Each row is a point. Each copy is the shape, with its points in the same order, stretched, turned, moved and blurred by noise. Is it also mirrored, or only turned?

Shape, 5 rows:
[[-29.8   0.7]
 [  1.4  14.7]
 [-23.4 -20.5]
 [  2.4  14.0]
 [ 14.3  13.2]]
Copy 1:
[[-10.7 -22.7]
 [ 13.7  -4.6]
 [-31.1  -3.6]
 [ 12.2  -2.2]
 [ 16.0   8.6]]
Copy 1 is: mirrored
Copy 2:
[[ 15.6  17.0]
 [ 13.1 -14.7]
 [ -8.6  33.8]
 [ 10.1 -13.3]
 [  5.0 -19.1]]
Copy 2 is: only turned

Shape:
[[ 13.8  11.0  14.3   3.3]
 [ 29.4  12.5  17.3 -12.2]
 [ -3.2 -13.5 -11.7   1.2]
 [ 13.4  10.7  11.2  11.4]
 [ -3.0 -26.9   2.1  -1.3]
 [-34.5  19.6   9.5  -5.9]
 [-13.1 -17.3 -22.4 -17.8]]
Copy 1:
[[  0.3   0.6  15.0   7.0]
 [ -9.2  -0.8  13.5  31.0]
 [  5.7  -5.6 -21.1 -17.0]
 [  1.6  -2.3  19.6   0.9]
 [ 18.6 -26.0 -20.4 -14.2]
 [ 38.8  28.2   8.0 -22.0]
 [ 12.1   6.7 -40.0 -13.4]]
Copy 1 is: only turned
Copy 2, 7 rows:
[[  4.7  -2.9 -15.3 -10.4]
 [ -0.8  -3.6 -21.7 -26.0]
 [ -6.7  16.1   0.6   5.7]
 [  9.8  -2.1 -16.6  -2.0]
 [ 11.0  26.0  12.7  -2.6]
 [ -4.0 -20.9  16.4   6.7]
 [-17.6  11.6   9.2   0.3]]
Copy 2 is: mirrored
Copy 3:
[[-13.0   5.1  17.5 -22.4]
 [ -9.8   0.4  31.4 -14.9]
 [  3.4  16.2 -11.6  15.0]
 [-10.3  15.0   9.5 -18.6]
 [-11.2  17.9 -12.4  30.9]
 [-18.4 -36.8  -5.7 -28.9]
 [  8.1   4.9 -12.6  25.0]]
Copy 3 is: only turned

Shape, 9 rows:
[[ -8.8   7.3 -14.9  11.3 -20.8  -1.8]
 [  0.5   0.0 -19.3  -1.4  13.1   4.0]
 [  4.0   8.9   2.7   1.7  -5.4   9.6]
 [ 30.4 -50.9 -11.4 -27.0  15.1 -11.9]
 [  9.7  -8.0  13.9  39.5  -2.9  -6.8]
 [  3.2  -2.2 -12.4  -2.6  -1.8  13.6]
 [-17.5  -1.9   0.0   1.1   0.0   7.9]
 [ -8.3   7.1  -3.1  10.8  -2.5  -0.7]
 [  5.7 -18.7   8.5  39.8  -2.6  12.6]]
Copy 1, 9 rows:
[[  5.2  30.8 -19.6   8.3  -7.9   6.4]
 [  2.7   1.6  -8.3  -5.4  20.5  -3.4]
 [ 10.3   1.4 -15.7   3.6  -8.4  -6.4]
 [ 11.6 -48.1  53.8  12.0  25.0  13.1]
 [ 10.0   8.3 -10.2  29.0   6.0 -30.1]
 [  6.6  -4.2 -15.7   0.5   5.7   2.6]
 [-10.0   4.6 -20.5   9.5  -5.5  -2.2]
 [ -3.8  17.3 -19.1   8.6  -2.0 -10.6]
 [ 11.4  -6.5 -22.8  31.2  13.6 -19.8]]
Copy 1 is: mirrored
Copy 2, 9 rows:
[[-27.0 -13.0  -5.9   5.9  -3.2 -13.6]
 [  3.3 -17.6  -5.7  11.2  -8.4  -4.5]
 [ -5.7  -6.3  -9.1   3.2  14.2  -2.0]
 [ 45.4  16.7   1.7  40.1 -32.4 -36.7]
 [-19.3  20.2 -31.3  30.5   5.2  -2.5]
 [  0.8  -5.3  -8.9   1.4  -0.7  -8.9]
 [ -3.6   0.3   9.6   1.3   4.7  16.3]
 [-15.5  -7.3  -5.3  12.6   7.6   6.6]
 [-15.2  30.0 -32.9  10.0  -5.4   6.4]]
Copy 2 is: only turned
Copy 3, 9 rows:
[[ -5.0   2.5  10.6   1.7  -6.3 -14.9]
 [ -9.7  23.0   8.9   5.4  23.7   3.7]
 [  1.6  14.4  -9.2  12.0  -1.6  -1.6]
 [-48.2  15.5   3.2  -2.8  25.4  59.5]
 [ -5.7 -33.0  18.7  16.6  15.6   5.7]
 [-13.6  23.0  -4.3  12.9   9.1   1.6]
 [ -5.3   4.4  -8.6   3.5  11.1 -12.7]
 [  1.9   1.4   5.2   2.8   7.6 -10.1]
 [-20.6 -26.0   8.5  30.2  25.5   1.4]]
Copy 3 is: mirrored
Copy 4:
[[  1.9 -24.2   5.5  15.2 -15.1   4.5]
 [  5.6  10.4  20.1  14.5   1.0  -5.8]
 [ -7.3   3.1   4.5  -1.5  -8.1   5.0]
 [ 52.2  29.2  -3.1  -3.3  34.5  14.4]
 [ -9.5  -8.0  13.0  15.4  22.1  28.0]
 [  1.7  11.7   8.3   9.6  -8.9   4.8]
 [ -9.3   2.8  -5.8  15.0  -2.7  -7.7]
 [ -6.9 -10.2   8.1  12.7  -0.1  -3.9]
 [-16.8  12.9   8.4  28.5  14.9  38.9]]
Copy 4 is: only turned

Shape:
[[-14.7 -13.9 -11.7 -21.1  -6.5   2.8 -37.8 -22.4  -6.8]
 [ -4.6  13.5 -26.0 -16.7  11.3  17.6   0.1  11.3  26.1]
 [ -5.0  -6.9  11.1  11.5  -1.1 -10.5  16.4  -5.4  -8.5]
 [ 11.9  29.2  -7.3  13.6   8.9   8.7   2.8  -2.9  11.5]
 [ -9.3 -11.9 -10.3 -21.7 -35.0   9.1 -27.5  -3.2 -24.7]
 [ -5.7  17.4 -29.8 -10.8   2.9  28.4   1.4   7.6 -22.6]
 [-12.1   5.4  11.3   2.3  -1.2 -20.4   1.6 -16.8  -0.4]
 [ 11.7  16.8 -38.3 -24.1  12.5   9.2   4.4  21.4 -16.1]
 [-28.5 -30.4 -17.3   9.5 -12.3  -2.4 -19.3 -26.0  -1.1]
 [ 11.3  21.3 -18.0  -2.9   9.1  16.9  11.1  26.2  20.6]
 [ -1.6 -13.1   6.7  18.2   4.5  -9.0 -11.0 -16.0  -4.1]
 [ -4.6  -7.1  22.8   9.1  14.8   3.5  20.1 -24.2   8.3]
 [ 24.5   4.8 -14.5  -1.1   5.8  10.4  10.7  -6.2  12.9]
 [ -8.2 -14.6  21.6  12.2  -2.6   1.5 -23.0 -15.5  -5.0]
 [ -2.5  -6.8   7.5   7.9  24.2  -4.8  12.6   5.5   1.6]]
Copy 1, 15 rows:
[[ 23.1  28.7  26.9   3.0  21.6 -26.1 -18.0   8.8  24.4]
 [-16.7  38.6 -22.8  -5.0  17.8  -3.4 -21.3 -15.5   7.6]
 [ -8.4 -14.2  14.4  13.0  -6.6   1.9   2.8  -9.9  -0.2]
 [-20.7  13.4 -19.2  -6.6 -11.1  11.5   3.7   1.5   1.3]
 [ 43.4  10.0  42.8  -5.2  11.3 -11.4 -18.4  -3.9  -9.6]
 [ -1.6  -1.6  20.5 -37.3  15.6   2.6 -12.5  -1.5 -21.8]
 [ -1.8  -0.4   0.5  24.6  -2.8 -12.8   0.3   2.2   3.8]
 [-14.9   6.0  16.4 -16.9  20.5  25.1  -8.9  12.4 -22.1]
 [ -2.8  21.1  29.0   1.2   1.3 -38.3 -14.3 -14.3  13.8]
 [-22.9  22.3 -24.8 -11.2  -0.7  17.1 -12.4 -21.0  -5.7]
 [ -9.5   2.7  15.4  10.8 -12.4  -6.5   5.3   5.6  20.3]
 [-14.8   0.6  -2.6  15.2   5.0  -8.1  15.2 -12.7  30.6]
 [-20.6  21.6  -5.5   4.1  -0.5  18.1  12.2  -3.8   6.4]
 [ 12.8   7.2  14.7   4.2  -6.2 -18.5  -5.6   1.8  34.2]
 [-27.7  -4.0   5.3   9.7  -1.1   5.5  -4.4  -7.2  16.8]]
Copy 1 is: only turned
Copy 2 (15 x 9):
[[ 13.1 -26.2 -16.2   9.6  33.9  23.2   5.4 -17.3   7.4]
 [-19.6 -16.4  31.3 -18.6  -2.1  -8.0  -9.0 -24.2  33.9]
 [ -6.0   3.9 -32.7   4.1 -10.3  -8.8   8.8   5.9  -2.7]
 [-33.1 -21.6  12.2 -21.1   5.2 -33.4  13.2  -3.1  10.2]
 [ 23.8  -2.5 -13.2  -4.4  28.4  19.0   3.2 -26.0 -19.8]
 [-24.1 -12.3   4.8 -34.5  10.7   4.9  -4.4 -40.2   5.4]
 [  8.1 -13.6 -32.9   3.1  -6.3  -4.3  26.1   4.1   9.2]
 [ -4.4 -11.7  19.2 -49.2  -4.1  15.8 -23.8 -14.1   9.0]
 [ -0.2   2.8 -30.2  24.4  38.0   7.2  10.8 -15.2  23.9]
 [-28.7  -7.0  36.6 -27.8 -11.4 -21.3  -8.7 -10.4  16.5]
 [-13.8  -8.6 -28.9  17.6  17.8  -4.9  12.8  16.0  -0.5]
 [-26.3 -16.4 -32.5  19.0 -11.1 -24.4   1.9  -0.3   3.7]
 [-20.3 -13.6  16.8 -18.2   6.6 -28.9 -24.7   1.8   5.3]
 [-14.4 -14.3 -30.4  29.8  20.0  -0.7  23.7   5.5 -13.8]
 [-23.0  -6.9 -18.8   5.8 -15.4   0.4   0.2  13.9   8.2]]
Copy 2 is: mirrored
Copy 3:
[[ 35.3 -30.5  22.7 -10.7  -4.5  13.6  -5.9  17.2  17.1]
 [  7.8  -3.9  12.5 -25.3 -36.3  -5.1  19.4 -14.3 -17.1]
 [ -0.8  10.7  -6.1  23.5  -2.3  -2.1   1.4   1.9  -1.6]
 [-10.4  14.6  26.8 -15.6 -11.9  -0.8   4.5 -12.0 -10.8]
 [  6.5 -39.0  17.5   9.0 -23.2  22.2  -5.7  29.4  21.9]
 [  3.9  -0.7  21.1  -4.3 -50.3   8.9   2.7  21.6 -19.0]
 [  8.8   5.4  13.4  13.0   7.7 -15.6  11.3   2.4  10.2]
 [  5.8 -14.2  18.1  -5.4 -45.5  -9.4 -10.6   3.5 -29.4]
 [ 29.1 -14.3   9.1  10.6  -3.0  30.5   9.1   6.6  -2.2]
 [-12.3   3.8   3.0 -21.7 -37.5  -6.7   8.7 -17.7 -21.8]
 [ 12.3  -1.9   3.6   1.1  13.7   8.7 -13.3   1.1   3.2]
 [ 20.8  35.7  -4.7   8.9   1.3  -1.7   1.5  -5.0  11.4]
 [  5.8   9.7  14.2  -4.8 -19.5   5.9 -11.4 -24.2  -2.1]
 [  8.5  -6.8  -0.5  -5.2  14.0  11.9 -10.0  16.4  19.5]
 [  9.1  15.7 -15.1  -2.5  -2.0 -11.9  -4.7  -3.4 -12.8]]
Copy 3 is: only turned
Copy 4 (15 x 9):
[[  9.4  -2.4 -19.3 -19.9  26.7 -33.1  32.6 -29.7   1.0]
 [  2.6  11.6  -5.5   4.9 -13.1  -3.4  21.4 -32.1  -7.9]
 [  4.1  -3.0   1.6 -15.1   8.8  12.2 -12.1   3.0  -1.3]
 [ 19.8   8.1  11.2  23.7   1.4   0.7  -1.2 -11.3  12.2]
 [ 13.5 -27.5 -26.8  -8.5  27.6 -18.7  24.9 -15.3  -1.4]
 [ 13.7 -15.0 -24.7  10.2  -4.0  -4.2   1.4 -29.6  13.6]
 [ -0.3  10.2   8.1  -7.2  26.5   0.9  -1.6  -4.6  -3.4]
 [ -1.9 -25.5 -14.4   9.4 -17.7   2.4   9.8 -32.0  19.9]
 [ 12.5  16.9 -27.4 -37.7  26.6  -7.5  21.6 -20.6   2.0]
 [  7.8  -0.9   1.5  21.1 -21.8   8.6   8.7 -12.9   0.1]
 [ 10.9   5.1  -3.7 -16.8  14.8  -6.3   4.0   0.0   9.7]
 [ 11.3  12.6  15.7 -17.2   4.2   1.7 -18.1  -5.8 -15.9]
 [ 21.0  -6.4  12.3   1.4 -12.3   6.3   2.9 -22.1   5.2]
 [ 12.4   3.2  -5.8 -12.5  20.5 -23.0  10.5   5.7  -0.1]
 [ -5.7   3.5   2.3 -14.3 -10.1   5.6  -5.8  -2.8   4.3]]
Copy 4 is: mirrored
